Rows are points. Each copy is the shape, with its points in the same order, stretched, turned, moved and blurred by noise. Say if it was mirrored as well.

Shape:
[[  8  17]
 [-39 -34]
 [ 33 -11]
 [ 16   1]
 [-40  16]]
Copy 1:
[[ 20   1]
 [-60 -18]
 [ 25 -29]
 [ 17 -14]
 [-26  23]]
Copy 1 is: only turned
Copy 2:
[[-10   8]
 [ 30 -42]
 [  4  24]
 [  0  14]
 [-17 -35]]
Copy 2 is: only turned
Copy 3, 5 rows:
[[ 36  -2]
 [-31  18]
 [ 30  34]
 [ 28  15]
 [  7 -28]]
Copy 3 is: mirrored

Shape, 8 rows:
[[ 23   2   3 -25]
 [-60  -5 -19 -29]
 [ 24 -15  -2  14]
 [-11  43  12  14]
 [ 19 -13   4 -26]
 [ 32  16  42  18]
 [ 25   3 -18  17]
 [  3  23 -12  17]]
Copy 1:
[[ 15   6 -27 -15]
 [  5 -58   5  16]
 [-19  27   1 -10]
 [ 37  26 -11  32]
 [ 10  -1 -12 -30]
 [ 30  58   4  -1]
 [-17  32 -17   5]
 [  0  21 -20  22]]
Copy 1 is: mirrored
Copy 2 (8 x 4):
[[  5  -1   9 -37]
 [-54  -6 -16   1]
 [ 35 -16  20  -9]
 [  5  39   9   6]
 [  1 -14  14 -36]
 [ 31  17  55 -10]
 [ 41  -2   1  -8]
 [ 26  17  -1   3]]
Copy 2 is: only turned

Shape (11 x 8):
[[ 26 -10 -18 -12 -10  -3 -12  -5]
 [  3  -2   7   0  -3 -12 -21  -2]
 [-23 -12  -3  -9 -11  21  -1   6]
 [ 32  -9  18   7  13  -1 -13   0]
 [ 15   9 -12  15   5   7  25  15]
 [ -5 -45 -27 -26  29  -9 -10 -35]
 [ 13 -15  -8  16 -26  -9 -17  17]
 [ -4  -3  17   5 -22   1   9  -2]
 [ -5 -11  -9 -13 -14 -14 -11  10]
 [ 19  -6  18  26   3 -14  -8   6]
 [ -6   1  -5  -4   3  18 -12 -29]]
Copy 1:
[[ 10 -12 -10 -15 -14  10  29   3]
 [  6  -1   9 -25 -10  -3  -7  -5]
 [-27   5 -12   5   6   0   4  28]
 [ 20 -19  17 -24  12  14   6 -23]
 [ 18 -18   2  15  21 -16  28   0]
 [ -4 -21 -60 -21   4  28 -20  19]
 [  1 -24  23 -12 -19 -11  13   8]
 [-15  -7  11   3   2 -16  11 -10]
 [ -8  -7   0 -24 -13 -17   6  17]
 [ 17 -26  30 -11   8 -11  -6 -23]
 [  3  11 -19   5  -2  23  -4  -1]]
Copy 1 is: only turned
Copy 2, 11 rows:
[[ 23 -19   8   1 -18  17  12 -11]
 [ 17  -3  17  -1  -8   5  -8   9]
 [ -9   8  -2 -24  -9   7  -4 -26]
 [ 21  -8  16  21  20  10   3   1]
 [ 12  -4 -37  23  -3   1  -1  -9]
 [-45 -20  30  -1 -25  33  29  -1]
 [ 29 -11  10  16 -21   1 -17 -18]
 [ 10  13   6   2  -8 -16   3 -10]
 [  9 -19  10 -13 -22   1  -7  -7]
 [ 22  -1  11  35   5  -4 -12   8]
 [  0  24   3  -9 -12  24  11  -1]]
Copy 2 is: mirrored

Shape, 13 rows:
[[ 15   8 -38  -8  -8   1 -31  -8 -11]
 [ -5  -2   3  36   7 -41   7  10 -13]
 [ 22   2   7  -1   6 -17  -6   1 -14]
 [-10   7  11  14  -1  14   2  -6   7]
 [ -8  12  10  -6 -10 -21   4 -11   2]
 [ 13   9   2  16   7  -3  -4  17  -7]
 [ -2  -5 -24   5   0  10   5 -17   3]
 [ -7 -17   8  11  -2   6  -3   1  -2]
 [ 12  -8   6  -3 -21  12   8  17  -9]
 [  4  -9  -1   2   0 -19   5 -16  60]
 [ -4   4 -19   5  -8  -2 -31   6 -12]
 [ -5  -8 -15  -7   3  14  -3  18 -14]
 [ 19  -8 -12  -9   3  13  -3  14  -4]]
Copy 1, 13 rows:
[[ 18  -2 -10 -35 -23  -4 -16 -28 -12]
 [  0   0 -22  44 -18 -24   9   3 -15]
 [ 10  18  -2   6  -4 -24  -8   2   5]
 [-17  -1  15   9   2   3 -12  -2 -19]
 [-17   3  -1  -2  11 -24   6  -4 -10]
 [ 16   8   0  16  -7 -10 -11   9 -15]
 [ -9 -14   9  -8 -21  10   5 -22  -9]
 [-18   3  -2  10 -11   4 -13   3  -4]
 [-10  22   1  -8 -18  -3  -7  23 -11]
 [-20 -52  23 -10   4 -39  -7   2   5]
 [  7   1 -20 -14 -15   0 -21 -15 -20]
 [  4   6 -10  -9 -14  22  -3   5  -7]
 [ 12   5   4 -14 -16   4  -9   9   1]]
Copy 1 is: mirrored
Copy 2:
[[ 20  47   4  -5 -43  10 -20   4 -15]
 [-16  -3 -29 -39  16  -8 -27 -35  -5]
 [  8   4 -14 -18   6  -1 -13  -8 -32]
 [  4   1   6  13   2 -12  -5  -9  14]
 [-13  -2  14 -23  -2  -5   0 -14  -7]
 [  3   9 -16  -5  11   4 -22   3 -12]
 [ 29  28  -4   2 -12  -1   8 -10  16]
 [ 13  -9 -18   9 -14  -9  -2 -16   4]
 [  8  -6 -10  22   0  28   2   1 -14]
 [ 27 -11  13 -49  -1 -10 -11  11  41]
 [ -1  27  -7   3 -41   1 -28  -1 -12]
 [  9  17 -29  18 -17  12  -1  10  -9]
 [ 28  13 -23   9  -6  17  -3  19 -13]]
Copy 2 is: mirrored
Copy 3, 13 rows:
[[-18  14  10 -35 -23 -28  -7   4 -21]
 [ 14  25  -3  25  -9 -24  43  26  30]
 [ 17   9  17   5  -2 -27   7   5  -7]
 [ -4   6 -12  13  -1  22   5  -7  -7]
 [  3   2  12   6 -14  -7  18 -21  18]
 [  8  18   5  -1   5  -4  16  16 -16]
 [ -9   0 -30   3 -16  -9  -1  -9 -14]
 [  4  -4  -2  13  -4   7  -7  13   3]
 [ 24  -8  -2 -15 -17   4  -2   6 -14]
 [-28 -10  13  54 -18 -13  14 -20 -18]
 [-15  17  14 -24  -9  -3   2  11   0]
 [  0  -8 -11 -20   0   1  -1  15  -8]
 [  7 -10  -3 -10  -3 -13  -7   7 -31]]
Copy 3 is: mirrored
Copy 4 (13 x 9):
[[ 27  -5  -3 -13  25 -27  12   1 -34]
 [ 10 -16  -4  43  37  -6   8 -27  24]
 [ 16  -5  14   5  31  -2 -16  -5   2]
 [-15   1 -10   6  -4   6  -3   0  -4]
 [  9  21  14   7   8   4   8  -8  14]
 [  5  -9  -9  14  23  -5 -16   3   0]
 [ -5 -22  -3 -13   6 -11  20  -9 -13]
 [-11 -17   6  20  -6  -5   0   3  -2]
 [ 11 -13   2  11  -3  10  -2  33  -1]
 [ 14  -4 -10  -9 -20 -18  -8 -33  43]
 [ 12  -5  -8  19  17 -25  14   7 -26]
 [-12 -15  -3   0  13 -17  12  32 -10]
 [  5 -20  -1  -6   9 -15  -8  22  -5]]
Copy 4 is: only turned

Shape, 17 rows:
[[ 31 -26  23   1  26 -25  -4   3   3  11  24   8]
 [ 13   5 -22 -39  -5   4  20   6   0  -2  31  11]
 [-19  51 -13 -23   2   9   5  -4 -28  -4 -15  21]
 [ 13 -16  26  -3  25  -5  -5 -11  19  -2  32 -12]
 [ 12  -6  -7  10  25 -14  30   0  30  18  18 -10]
 [-12  -6 -21 -14  -5  -3  22 -17  -7 -19   7  39]
 [  8  38   0  19 -13   9 -15  -7 -39   2  -8  17]
 [ 10   5  -4  30  27 -30 -30   9 -41  33 -13  -7]
 [ 21  14  16  18  -2 -42 -10 -26 -16  49  -3  -4]
 [ 13  22  14  46   9 -18 -15  -5 -48  35 -15  -6]
 [-19  10  20  20  -5 -16 -28   8 -12  33  -6  12]
 [ 11  11  32  14  28 -18 -16  -6 -37  50 -24   8]
 [ 54 -37  22  14  16 -21 -15  14  31  27 -23 -27]
 [-12  18 -21  -3   1  27 -22 -19 -32  26   6  24]
 [-15  -2 -13 -28 -21  30  41   2 -24  -6   6   2]
 [ 29 -34  13   1  26 -19  -7 -19  17   9 -12 -34]
 [ -6 -19 -11 -39  -7 -32  28  -3  22 -13  32 -27]]
Copy 1 (17 x 12):
[[ -7 -37   2  -9  12 -15  31  -1   2  12  18  38]
 [ 17  15 -27  15 -18  10  -8   4  23  -5  10  26]
 [ 15  51 -25  -7   2  22 -10  17  -7  -1   0   0]
 [ 10 -39  11  -3  12  -3  18 -22   9   0  31  20]
 [  2   6   5  23   4  -3  33 -14  20  21  29  22]
 [-16  26 -31  13 -10   3 -15   9   3 -18  16  30]
 [-15  22   3  -5 -11  16 -15  29 -20  11 -12   3]
 [-17  -8 -10  -2  25  -8  30  26 -28  48 -11  -4]
 [-14   6  -3 -11 -11 -26  25  10 -32  52  23   6]
 [-29   9   7 -12  -3   5  31  19 -39  47  -9  -7]
 [-28   5  -3 -31  11  -8   6  -1   0  34   8 -20]
 [-16   6   0 -35  22 -19  33   3 -36  45  -6   6]
 [  7 -46  23   5  11 -53  36 -18   0  23 -13  11]
 [-19  24 -21  -8  -2  27 -26  -7  -5  26  -8  10]
 [  3  32 -37   4 -27  12   5 -23  -2 -24  -8   9]
 [  5 -36   6  16  17 -36  25 -27 -24  14   8  12]
 [ 23  -4 -39  22 -18  -1  22 -13  21 -15  41   5]]
Copy 1 is: only turned
Copy 2, 17 rows:
[[ 51  -2 -11  26 -13  -1   6  23  23   2  -6  28]
 [  2  12 -13 -12   1  -3  25   6  24 -20  42  23]
 [-17  31  11 -43  43 -14   5  13  -3  -6   1  23]
 [ 51  -5 -19  11 -14  -5 -18   8  29  -3   6  -6]
 [ 21  15 -36  21   4   3  24   8  39  14   4 -15]
 [ -7  27 -15  12  19 -39  10 -12   7 -26  13  34]
 [ -3  25  28  -7  22  -4  -3  22 -31  15  -2  20]
 [ 20  -6   3  -4  13   8  15  33 -35  45 -37  29]
 [ 28  39  19  -5 -20  -8  23  25  -7  54 -25  14]
 [ 15  12  32   0  18  -4   8  38 -37  52 -34  12]
 [ -7  16  10   1   1   5 -20  16  -3  39 -28  30]
 [ 33   9  32 -14  19  -7   5  28  -3  47 -40  33]
 [ 53 -14  10  32 -23  48  30   1  23  11 -38  -7]
 [ -1   8   7 -24  30  -8  -3 -12 -18  32  20  42]
 [-25  -7  16  -8  26 -33  20  -6  11 -24  26   5]
 [ 60 -16  -5  11 -18   5  26 -10  11   0 -25 -14]
 [  3   2 -34  -7 -35 -23  26   4  30 -29  12 -18]]
Copy 2 is: only turned

Shape (15 x 12):
[[  7  20  14  34 -37 -11 -22  14  26 -13 -15  -6]
 [  2 -31  -5  14   6  -5  -7  -7  12   0 -11  20]
 [ 12   5  18  17 -32   1  -9  11 -16 -15  13   8]
 [-13  10  12 -36   7  -3  24  -8   4  27  10   0]
 [ 14  44   0  22 -23   4 -16  -9  13 -14  13  28]
 [ 10 -26  -8   2  -3 -14  -1 -15  -1 -14  20 -21]
 [-10  -4   6 -14   7  22  14 -41  -2  37   4 -19]
 [ -9  12  -6 -41 -13  47  12  -7  17  25   7 -11]
 [-15 -16 -18  17  -9 -10   8  -1  -9 -12   3   1]
 [ -6 -13 -12  21  18 -13 -18  11  -1  -7  19 -16]
 [-34   3  11 -35   4  19   3 -31   2  -1   2 -10]
 [ -6 -15 -30   8  -7 -24 -14  -9 -16   7  -9  -5]
 [ 18  13  10  18 -15  -1 -39  15  -9 -12  -9   8]
 [ -9   0   3 -49 -12   9  -2 -28  15  21  17  -5]
 [-35 -11   4 -22 -10  15  -2 -23   6  35  28   2]]
Copy 1, 15 rows:
[[-16   3 -23  13 -12  47 -29  12  29 -20 -16 -11]
 [-15 -12 -18   4  13 -11  -6  13  15   0   4   2]
 [  5   5  14  18 -12  16 -20  20   8 -18 -20 -13]
 [  9  11  -1   9   1   5  26 -14 -20   0  31  -8]
 [  8  -8  -6  37 -26  32 -27   9  27  -7  -4 -28]
 [-29 -11   4  21  -5   6   2  11 -31  -3  -8  -4]
 [  6   7  -1  24   7   1  30 -28 -21  23  -4  -1]
 [ 14  39 -18   2 -36  -8  22 -11 -11  11   9  -2]
 [-19   0 -11   6   5  -5 -18  -2 -10 -19  -6 -28]
 [-21  -5 -18   8  17  15 -28  10 -26   0  -5  -6]
 [  0  13  -3  14 -13 -11  -4 -41   0  -1   9   4]
 [-26  -8  -2   1  17  16 -14   0  -3  12   0 -31]
 [  2  -4  -2  -9  -1  27 -37  16  24  10 -13  -7]
 [ -2  16  13  18 -26   5  17 -12 -14  12  26   3]
 [ -8  19   4  33   1 -11  -1  -7  -7  17  20   3]]
Copy 1 is: only turned
Copy 2, 15 rows:
[[ -4  30   9 -39  -4 -17   9  16  31  33  14  11]
 [ -8   9  15  12  18   6 -24 -13   4  -2   7  -1]
 [ 21  30   0 -19   3 -27  -7  32   9   2   3   4]
 [  2 -58   0 -12  -2  20  -3   1   2  -4 -24  10]
 [  5  21  -9 -51  12 -20  20  13  28  -6  27  28]
 [ -4 -18  31  15  -3 -22 -12   2   4 -20   5  -3]
 [ -4 -54  18 -21 -15  33 -11 -19  13 -35 -21 -17]
 [  1 -36   9 -37  -6   9 -17 -15  25 -32 -26  27]
 [ 15  11  16   8  -6  -6  -4  -9  -4   0  -5   8]
 [ -2 -10  19  15 -23  -8 -13  16  16  -4  30  10]
 [  5 -36  22 -26 -13  15 -21  -5 -18 -20 -11   2]
 [  1  -5   2  10 -14  -9 -12 -29   1   4   6  -8]
 [ -5  35 -11 -30  -7 -25 -19  24  13   3  30   4]
 [ -1 -60  14 -22   4  -2 -16 -16   7 -14 -13   7]
 [ 30 -55  20 -11  -5  17 -18 -11  15  -4  -9   3]]
Copy 2 is: only turned

Shape (16 x 12):
[[  5  14 -28  12  37  10 -12  -2   4  22  12  -4]
 [-14  20  13  -5  29  -8 -18  -2  25  14  19 -14]
 [-34  12 -36  -1   6  13   2  -5  30   7   0 -34]
 [-25  -9 -16 -12   4  10 -12  13 -18 -19  11  19]
 [-25  11  -6 -27 -13 -14 -14   5   2 -20  18  13]
 [  7 -28   7 -35 -11  -1  -5 -11   7  10 -44  15]
 [  2   8   7   9   2   2  -5  19  25  18  14  32]
 [-22  15  -8  17   0 -15  -1   3   7  16   9  -4]
 [ 24  19 -16  12 -24   0   6 -19 -31  -1  11 -13]
 [ 12 -22   6   9  -5   0  11  25   7   1  30   3]
 [ -3 -15 -22  10  33  -2  -4 -22   2 -26  26   9]
 [  5   1   3   6  21  -2 -29 -11  -7 -19   2 -21]
 [ -1  -6 -19  12 -13  23  -5 -15  12  12  -9   1]
 [ 12  -7  -6  -9 -28 -22  -3  11   6  -8   5  -2]
 [ -2 -22 -27   9  -7  11 -20 -20 -21  -1  21   3]
 [-10  -9 -26  -4 -13  -5 -12  -5   2 -15   3   0]]
Copy 1, 16 rows:
[[-11 -17   0  -9   6  41  -8  36  -7  16  31  22]
 [ 13   9 -22 -16  21   9  -2  26   6  18  29  31]
 [ -9  20 -37 -29  19  26  25  51 -10  19   5 -19]
 [-29  44   2   3 -31  13  12  -2   0  -9   7   5]
 [-10  47 -14 -13 -30  -3  19   0  21   9 -12  16]
 [-27 -23   8  -9  15  -1   8 -56   9 -13  -2 -20]
 [-18   6  27  30  21 -10 -21  12  25  27   4   5]
 [ -2  16 -18  -6  -2  -4 -14  25  -2  10   2 -10]
 [ 20 -11  14 -12 -60  15  -7  22  10  -3 -11 -16]
 [-14  -2  18  17 -28 -31  -5  23  17   4  25  -3]
 [-21   3 -24   5 -43  36   6  17  18  16  32   8]
 [ -1  -7 -28 -11 -26  24   3  18   9 -29  19  23]
 [-16  -3   8   2   3  22  -7  16  20   1   2 -30]
 [-19  -2   4 -14 -35 -25   6   9  22  -2 -20  -3]
 [-35  10   8  -6 -51  24  -9  28  30 -12  23  -9]
 [-30  16 -15 -16 -36   9  13  13  20  -5 -10 -13]]
Copy 1 is: only turned
Copy 2, 16 rows:
[[ 17  26   4 -28 -19  21 -10   5  31  22  12   8]
 [ -7  29 -10 -23   3  27  20  10  -5  27  14 -19]
 [ 17  17 -16   5 -32  22  35  -3  17  13 -20  -3]
 [-15 -12 -13  19 -16  21  -7  -1 -10   6  19  31]
 [-34  -4 -22  12 -10   1  22  -2 -33   3  18  19]
 [-46 -34  36  31   2 -22  -1 -12  17 -14   7 -13]
 [-11 -10  -1 -10  25  13  17  27  -4  17  26  13]
 [  6  18 -12  -2   5   5   7  12  -7  15 -15   4]
 [ 39   1   6  -6 -25 -28 -16  -4 -13   3  -7   4]
 [ 16 -25 -31  -1  17  21  -1   5  -1  16  28   3]
 [  8  28 -19  18  -6  20  -3 -19   8  12  53  18]
 [  8  26  -4   3 -23   9 -19   6  -3   7  24 -19]
 [ 19 -10  17  22 -16  -5  11   8  15  17   3   3]
 [-13 -17 -22  10  -4 -23   3   2  -9  -8  12   2]
 [ 23  -4  -4  25 -29  -5 -12  -9   7  34  20  23]
 [ -7  -3 -15  27 -20  -9   5  -2  -1   3  13  15]]
Copy 2 is: only turned
